Rows are points. Each copy is the shape, with its points in the same order, turned, moved and blurred by noise. Is it also mirrored, or only turned?

Shape (8 x 3):
0 -39 -55

-24 28 -3

13 -32 -18

38 4 -55

-19 -37 28

18 5 -14

5 26 11

8 48 32
Copy 1 (8 x 3):
-5 -19 -60

-37 23 8

13 -8 -30

3 -59 -23

27 46 -14

-4 -21 5

-10 7 30

-17 11 51
Copy 1 is: mirrored
Copy 2 (8 x 3):
53 -19 -33

1 32 19

16 -7 -33

18 -48 8

-2 40 -58

-1 -9 -1

-20 24 11

-43 31 22
Copy 2 is: only turned
Copy 3 (8 x 3):
38 -43 -40

-31 -3 -6

34 -14 -26

7 -14 -81

26 10 29

0 4 -32

-22 24 -12

-39 43 -6
Copy 3 is: only turned
Copy 4 (8 x 3):
-41 39 10

25 -21 22

-11 25 -19

16 67 6

-23 -27 -30

20 23 -8

35 -11 -13

59 -30 -18
Copy 4 is: only turned

Shape (11 x 6):
18 17 -24 -38 1 51

-12 -15 31 6 5 40

52 -30 2 37 13 -17

-7 40 -15 7 -17 -40

-14 -18 -6 -10 12 -9

-17 -34 59 -20 5 8

-29 -27 -22 -28 27 2

51 19 -8 38 26 19

6 32 11 7 35 -40

50 59 3 5 -30 49

17 12 20 -50 -6 -29
Copy 1 (11 x 6):
-19 40 42 -41 35 15

-15 -28 16 -60 16 -4

50 5 -26 -29 -20 -21

-32 8 -23 30 -11 6

9 -17 -3 -8 30 11

-13 -47 -21 -59 43 -8

17 -22 15 -6 55 25

18 30 21 -28 -26 -37

-9 1 -15 24 14 -41

-51 59 20 -53 -25 -8

-26 18 -44 -13 48 -4
Copy 1 is: only turned
Copy 2 (11 x 6):
42 40 36 -9 21 24

19 22 -32 23 3 15

-16 -4 -27 -49 -42 32

-28 4 42 -10 -16 -35

23 -8 -10 -25 2 -17

33 -31 -43 37 -11 3

42 3 -13 -26 20 -28

-6 52 0 -31 -47 33

9 1 20 -14 -62 -32

-13 59 49 19 -15 53

29 -37 42 -1 -22 -1
Copy 2 is: only turned

Shape (13 x 8):
-26 5 10 -2 -12 0 -24 -10

-16 9 -29 -2 -13 45 -25 35

-11 -19 -15 -28 85 0 3 -45

6 11 -50 -10 -21 5 -25 25

-17 11 -7 4 -18 38 95 -18

4 0 12 0 57 40 17 13

2 14 6 12 -15 -2 -26 32

8 -12 -12 8 -20 3 -18 -66

-5 -34 13 5 -9 -1 -10 28

10 4 -3 -6 -31 10 -20 34

-3 -5 -3 -29 -18 35 -17 -35

-4 -6 -6 24 -22 13 -17 10

8 15 14 -13 -9 35 -26 25
Copy 1 (13 x 8):
29 -8 13 17 -12 1 15 6

12 -32 37 -5 4 44 42 19

4 -56 -2 -4 -11 -76 46 -45

28 -52 24 -29 -7 25 10 30

-71 -1 80 17 -37 0 0 -15

-35 -22 4 19 22 -5 44 -30

21 -11 3 -6 11 38 0 15

9 -3 1 3 -46 -42 8 53

18 18 16 -27 17 11 15 0

13 -6 24 -11 17 32 7 32

11 -13 40 19 -9 -24 31 45

25 4 10 -8 -17 27 21 13

5 -17 14 14 32 23 30 29
Copy 1 is: mirrored
Copy 2 (13 x 8):
25 -7 12 26 -2 -11 -7 19

19 -64 2 28 -19 7 19 0

-10 42 -48 27 -22 -52 36 -31

-4 -55 -3 -3 -21 0 28 34

12 6 -1 -51 -37 30 -37 -58

-14 -7 2 36 -20 -5 25 -62

-6 -36 24 34 10 0 4 22

31 36 -29 20 -15 26 2 39

2 -20 4 18 45 -3 8 -2

6 -39 21 12 17 10 21 21

54 11 -5 12 -14 15 27 5

9 -27 0 27 8 17 -12 12

19 -34 38 31 -3 12 28 -6
Copy 2 is: mirrored
